Each row of a before or after table is a point. The points were changed in one or more steps. Then noise was added and the rows were shuffled. The steps act on columns, c1 being the first. Name the steps. A step turns or swaps two columns, mirrors them in a line or flattens them onto one, adds a multiple of one to another, or multiplies or shifts one. Angles are multiples of 10 degrees, from the lower column toward the higher: turns from -170 to 170, lines from 10 to 170 but not 90. Use the fewest steps. Two steps may share a column if one is a turn and the other turns, adds or multiplies; they go together, in the order done. Otherwise the lowest column goes first.

Before (10 x 2):
-.07; -.25
-.24; .46
.06; .16
-.01; .13
.45; -.61
-.19; .53
-.34; -.13
.28; -.30
-.08; .27
-.31; .56
After (10 x 2):
.25; -.07
-.28; -.08
-.15; -.04
.19; -.31
.51; .54
-.17; .03
.26; .32
-.51; -.39
-.49; -.25
-.39; -.35
Steps: turn c1 and c2 by 100 degrees

Before (13 x 4):
.14; -.17; .18; -.21
-.05; -.11; .16; .02
.15; .24; .10; -.19
.02; -.94; .12; .17
.36; -.14; -.14; -.04
.10; .24; -.04; .00
.09; -.45; -.13; -.12
.08; .12; .13; .79
.11; -.07; .09; -.22
.10; .23; -.02; -.19
.13; .19; .00; -.19
.49; .14; .02; -.10
.05; .13; .04; .00
After (13 x 4):
.20; -.18; .05; .13
.20; -.26; -.05; .12
.35; .16; .11; -.07
-.20; -.14; -.11; -.77
.05; -.14; -.03; -.01
.09; -.24; .08; -.04
.20; .13; -.21; .16
.13; .47; .05; .08
.17; -.22; .06; .14
-.03; .91; -.28; -.17
.50; -.15; -.01; -.07
.18; .05; -.10; .17
-.05; .09; -.16; .00
Steps: mirror c1 and c4 in the line at 170 degrees; turn c2 and c3 by 170 degrees

Before (11 x 6):
.11; .03; .34; .18; -.26; .03
-.44; -.37; -.11; -.09; -.26; .11
-.32; -.12; -.37; -.33; -.10; -.14
-.16; -.12; -.04; -.01; .10; -.02
-.17; -.28; .06; .10; .05; -.21
-.20; -.05; -.35; -.20; -.34; .00
.13; -.18; -.25; -.11; .04; .20
.21; .21; .22; -.04; -.03; .28
-.17; -.26; .09; -.38; -.06; -.15
-.22; .06; .09; -.27; -.02; .00
.21; -.05; .14; .14; .02; .27
After (11 x 6):
.22; -.35; .32; -.14; .11; .28
-.13; -.71; -.48; -.81; -.27; -.33
-.11; -.91; .16; -.96; -.04; -.18
.06; -.57; .10; -.67; .01; -.26
.16; -.99; -.14; -.22; -.30; -.36
.21; -.66; .20; .34; .13; .28
.00; -.56; .55; .44; -.05; .11
-.01; -.70; -.09; -.03; .02; -.19
.14; -.71; -.35; -.28; -.07; .17
-.19; -.90; .05; .23; .09; -.15
.02; -.64; -.40; -.51; -.49; -.20
Steps: mirror c1 and c6 in the line at 50 degrees; shift c2 by -.60; multiply c3 by 1.6; turn c3 and c5 by 20 degrees; multiply c4 by 2.5
